Every row gives one point. The ring and each string are closed loops that go straight from each point to the next, and from the last back to the first. Before rounding, they use only three directions, however many columns there are. How many times does the string pass through the ring? Passing back the other way cancels.

Ring (6 x 3):
[[-18 -19  19]
 [-57  32   3]
 [-37  23 -18]
 [ -3 -14 -23]
 [ 45 -74  -6]
 [ 34 -68  12]]
String (22 x 3):
[[ -6 -20 -12]
 [  9 -15  -8]
 [ 36 -32 -17]
 [ 54 -95 -27]
 [ 29 -80 -13]
 [ 14 -44  -3]
 [ 30 -46   2]
 [ 59 -73  12]
 [ 52 -81  20]
 [ 31 -86  27]
 [ -6 -57  15]
 [ -9 -25   7]
 [ -3  -5   8]
 [-41  17  22]
 [-79  30  17]
 [-51   8   3]
 [-15  -8  -1]
 [-30  36  -1]
 [-57  58 -12]
 [-43  52 -17]
 [-47  40 -32]
 [-29  -8 -29]]
Times through: 4
